Every row gives one point. Each copy is the shape, with its points in the same order, turned, moved and blurred by noise. Is it also mirrored, or only turned?
(in the rows, 128 means zero)

Shape (8 x 2):
[[176 153]
 [106 100]
 [ 75 201]
 [127 137]
 [119 100]
 [178 109]
 [124 123]
 [ 76 197]]
Copy 1 (8 x 2):
[[123  78]
 [143 167]
 [ 38 153]
 [114 128]
 [141 154]
 [161  98]
 [124 138]
 [ 42 154]]
Copy 1 is: mirrored
Copy 2:
[[134  66]
 [155 157]
 [ 55 146]
 [129 121]
 [154 144]
 [173  95]
 [134 131]
 [ 54 161]]
Copy 2 is: mirrored

Shape, 9 rows:
[[160  96 118]
 [152  92 126]
 [ 71 127 168]
 [ 89  76 144]
 [110  88 110]
 [203 156  87]
 [170 190 167]
 [121 114  98]
 [ 93 104  97]]
Copy 1:
[[173 124  78]
 [171 114  78]
 [ 95  74 126]
 [149  58 112]
 [171  95 116]
 [166 203  75]
 [ 82 171  63]
 [164 124 123]
 [166 105 141]]
Copy 1 is: mirrored
Copy 2:
[[133  89 147]
 [134  95 160]
 [145 189 181]
 [160 137 203]
 [175 109 171]
 [122  78  70]
 [ 78 156  90]
 [170 118 139]
 [192 126 160]]
Copy 2 is: mirrored

Shape (10 x 4):
[[164 158 202 124]
 [161 126 129 171]
 [155 107  98 144]
 [ 62  89 110 177]
 [ 88 125  69 109]
 [ 59  72 123 136]
 [108 110 204  69]
 [186  93 168 130]
 [137 187  96  99]
 [144 102 124 130]]
Copy 1:
[[139 166 205 133]
 [ 78 108 168 118]
 [ 77 108 125 102]
 [115  49  96 170]
 [ 99 123  56 131]
 [152  65  90 145]
 [207 141 151 120]
 [125 115 186  77]
 [ 87 191 105 138]
 [110 110 141 100]]
Copy 1 is: mirrored
Copy 2:
[[ 89 156 155  54]
 [108 145 157 140]
 [116 115 132 153]
 [212 157 133 162]
 [166 125  64 151]
 [219 127 124 132]
 [165 115 127  23]
 [ 99 102 177  96]
 [ 90 154  57 116]
 [132 110 137 128]]
Copy 2 is: mirrored
Copy 3, 10 rows:
[[156 149  54 167]
 [107  92 106 146]
 [125  89 135 116]
 [ 54 154 164 111]
 [139 144 195 115]
 [ 81 180 155  81]
 [159 205  74 103]
 [134 106  56 104]
 [178 129 159 169]
 [126 113 114 108]]
Copy 3 is: mirrored

Shape (12 x 6):
[[146 130 166  78  80 160]
 [ 73 169 152 202 142 159]
 [ 71 131  82 165 178 119]
 [ 99 165 163  89  86  98]
 [128 119 165 112  69 116]
 [103 106  91 123 173  78]
 [157  86 135  88  75  50]
 [ 91 190  97 144 104 151]
 [ 99  94  90 123 139 122]
 [170  86  85  56  96  82]
 [157 121 208  57 116 130]
 [144 143 105 149 151 109]]
Copy 1:
[[137  83 197 121 105 163]
 [117 183 152  25 187 137]
 [100 192  98  95 154 106]
 [106 146 217  92  79 131]
 [111  94 202 110 110 110]
 [100 163  92 116  97  84]
 [103  87 176 143  62  59]
 [134 191 187 112 166 140]
 [ 89 147 116 135 137 110]
 [122  97 142 199  71  86]
 [133  72 171  93  51 160]
 [150 160 125 105 130  83]]
Copy 1 is: only turned
Copy 2:
[[165  84 106 149 146  96]
 [ 93 128 221 138 196 127]
 [ 63 153 157 108 175 178]
 [117 157 118 167 120  76]
 [141 101 139 126 109  75]
 [ 61 164 108  80 145 165]
 [125 128  87  91  63  99]
 [114 143 169 192 148 150]
 [ 80 116 113 106 142 161]
 [137 122  49 119  67 149]
 [175 107  69 117 160  55]
 [124 162 136 109 140 163]]
Copy 2 is: mirrored
Copy 3 (12 x 6):
[[181 111 106 157  80  80]
 [202 127 169 112  99 221]
 [119 178 165 138 139 210]
 [122  71 132 137  76 123]
 [158  86  91 149 108 122]
 [ 88 156 154 167 162 164]
 [101  81  74 164 163  96]
 [144 147 136  82  73 169]
 [123 168 117 166 133 163]
 [ 85 143  77 158 150  69]
 [179  81 141 190 102  63]
 [142 150 150 116 159 144]]
Copy 3 is: mirrored
Copy 4:
[[154 136 191 166 151 146]
 [167 114  89  40 147 143]
 [ 83  82  82  72 118 170]
 [127 118 146 150 204 131]
 [117 154 166 135 167 117]
 [ 53  98  78 131 121 161]
 [ 51 164 157 184 152 109]
 [129  58 147  79 148 129]
 [ 70 108 133 111 115 167]
 [ 43 112 187 202 123 130]
 [163 160 154 205 152 151]
 [100 103 106 128  98 111]]
Copy 4 is: only turned
